Each point is reached from the start by the listed moves, each made 0, 1 or 2 times, or once backwards (-1), plus a little noise. Is the number of moves made odd or even? Then give how often each move was made.

Moves:
(1): [41 -4 -3  0  0]
(2): [ 3 29  3  3  0]
Start: [-28  -6   5  -2  -2]
Points:
[ 51 -47  -4  -5  -4] -> odd (2, -1)
[-72 -33   5  -4  -2] -> even (-1, -1)
[-61  57  15   3  -1] -> odd (-1, 2)

Moves:
(1): [ 30  -1   0 -11   4   3   6   2   6  -2]
(2): [ -6  52  -1   5  -4  -9   5   7  13 -10]
(3): [-3  2 33 -4 -4 -5  8 -5 -2  2]
(4): [ 11  -7   5  34   3  -1   2  -5   5 -21]
(5): [ 2  0  3  1 21 -6  4  8 -5  9]
(6): [ 6  3 15  3 11 33 -2  6  5  6]
(7): [-2  1 -2  3  0  9 27  0  3  7]
(8): [  3 -12   7   4 -20  -2   2  39  18  -2]
Start: [  7   9 -19  17 -18  -2   2   2   5  19]
Points:
[-17   0 -34  45 -28  52  43  54  33  39] -> even (-1, 0, -1, 0, 0, 1, 2, 1)
[ 79  61  27  61  49 -22  39 -26   6 -17] -> odd (2, 1, 1, 2, 2, 0, 0, -1)
[ 13  11  60  52 -12  39  72  -8  17  22] -> even (0, 0, 2, 1, 0, 1, 2, 0)
[ 53  16 -42  95 -39 -41  44  88  66 -32] -> even (1, 1, -1, 2, 1, -1, 1, 2)

Moves:
(1): [ 6  3  7 -4 -9 -4 -2 -4 10  2  5  4  7 15]
(2): [  5  11 -13  -2   6   4   9   2  -9   2  -5   1   2  -4]
(3): [ -2   9   3  -6  -6   4  -6   6  -4   0  15  -8 -12   7]
(4): [-3  0  0 11 -3  3  3  7  2  2 -7  7  1  1]
(5): [  1   1   1   2   5   0  -8 -16   6   1   3   1  -4   0]
(6): [-2 -6  1  0 -2 12  5 -8  7 -1  5 -2 -1  0]
(7): [-1  5  2  8 -3 -5  9  1  4 -2 -9 -1 -7 -2]
(8): [12  4  5 -3  7  4  0 10  9 16  3 -7  5  1]
(9): [-10   6  -5 -12  -5   4   2  -1  15   0 -13   8  -1  -4]
(10): [-8 -3  6  7 -5 -6  4 -8 -6 10  5 -1 -2 -5]
(11): [-10   7  -3   0  11   0   8  -2   8  -6  16  -1  -8  -4]
(12): [  3 -10   8 -10   3  -4   0   1  -8   3  -4   8   1  11]
(13): [ -3   3   5   2   5   1  -6 -10   0   0  -5  -4  10   6]
(14): [-12   4 -16  -1  -7  -3  -9  -1  10   4   2 -12  -8  15]
Start: [ -6  -1 -11  11  -5  -3   8  -4   6  -5   0   7  -9   0]
Points:
[-17  31  -5 -18 -19 -30   0   8   2  63 -36 -32 -11  54] -> odd (0, 1, 1, -1, -1, -1, 2, 2, 1, 2, -1, 2, 2, 2)
[ -3 -25  36  -9  18  19  39  -9  53  18 -57  28   2 -16] -> odd (-1, -1, -1, 0, 0, 2, 2, 2, 2, 0, 0, 2, 1, -1)
[-35  10 -84  26 -53  21  28 -16  46  -2 -42  19 -11  14] -> odd (1, 2, -1, 2, 0, 2, 0, -1, 1, 0, -1, -1, -1, 2)
[-51  37 -40 -35 -25  -5 -31 -13  -2  21 -26 -28 -31  37] -> odd (-1, 1, 2, -1, 0, -1, 0, 0, 2, 1, -1, 1, 2, 2)
[-32  28 -19 -23  -7  23 -10   1  21  10  13 -44 -24  22] -> odd (-1, 0, 2, -1, -1, 1, 0, 1, 1, 0, 0, 0, 2, 1)
[ -1  43 -24 -13  -3   0   5  26  53  36   6   2  25  46] -> odd (2, 1, 0, 1, -1, -1, -1, 2, 1, 0, 1, 0, 1, 1)
[ 18  -4  61  15 -41 -25 -15 -31  -8 -16  13  15 -19  52] -> even (2, -1, 2, 0, 1, 0, 2, -1, -1, 0, -1, 1, 1, -1)
[-56  31 -33  -2 -29  24  18 -13  95 -25   2 -14 -60   4] -> even (0, -1, 1, 0, 0, 2, 2, 0, 2, -1, 1, -1, 0, 1)
